Rows are points. Examples show where two turns around zero, p and q, send a point. Write where each new point lands after one turn and then the other. Backwards means that the second turn is done in reverse. Each puzzle has new turns, and all numbers are rounded.
In the rows, zero is written as 128.

Turn p:
[150 170  95] => [144 183 134]
[105 126 174] => [116  90 160]
[114 126 116] => [112 134 121]
[140 124 143] => [143 116 133]
[130  94 112] => [125 117  92]
Turn q:
[139 136  88] => [134 167 112]
[131  79 140] => [171 106 144]
[137 162 124] => [ 98 146 128]
[105 152 138] => [100 114 112]
[101 136 123] => [120 118 102]
[155 103 156] => [145 116 169]
Where do these land?
q, then p backwards: [173 162  99] => [114 177  90]
q, then p: [124 112 147] => [138 108 117]
q, then p: [107 133 145] => [114 116 108]
p, then q: [108 105 122] => [145 124 102]

Turn p:
[157 149 120 130 148 142] => [141 147 124 109 161 131]
[123 125 114 146 105 113] => [129 126 124 126 103 153]
[168 125 155 158 134 105] => [168 169 145 142 121 134]
[167 160 154 115 162  86] => [150 184 102 162 156 116]
[129  95 117 108 118 118] => [111 133 124 117  97 108]
[ 84 119 107 157 136 152] => [142  70 127 113 123 137]
[ 97 118 155 102 123 147] => [101 102 147 148 133 103]
[100 134 103 107  97 161] => [ 81  96 131 107 131 142]
Turn q:
[118 118 160 126 114 162] => [108 129 166 148 113 138]
[132 138 110 132 115 145] => [114 119 130 108 132 142]
[161 117 153 152 127 155] => [149 118 160 139 121 166]
[ 98 124 115 113 106  81] => [110 123  82 135 110  93]
[ 84 128 127 158 124 152] => [ 94 167 129 127 111 151]
[147 167 131 119 170  98] => [177 143 127 100 140  95]
[157 103 100  96 141 103] => [145  97 102 141 170 112]
Where do these land?
p, then q: [129 176 127 135 110 146] => [120 163 159 130 153 141]
p, then q: [100 135 112  89 117 163] => [101 160 110 163 141 107]
q, then p backwards: [129  92 131 156 172 107] => [147 164 145 147 150  87]
p, then q backwards: [152 135 172 149 145  98] => [128 106 165 139 173 116]
q, then p: [126 112 134 138 113 135] => [129 112 144 122 124 137]
q, then p backwards: [158 120 127 129 147 147] => [131 148 141 154 134 148]
q, then p: [103 126  94 101  92  99] => [117  99  85 119  86 126]
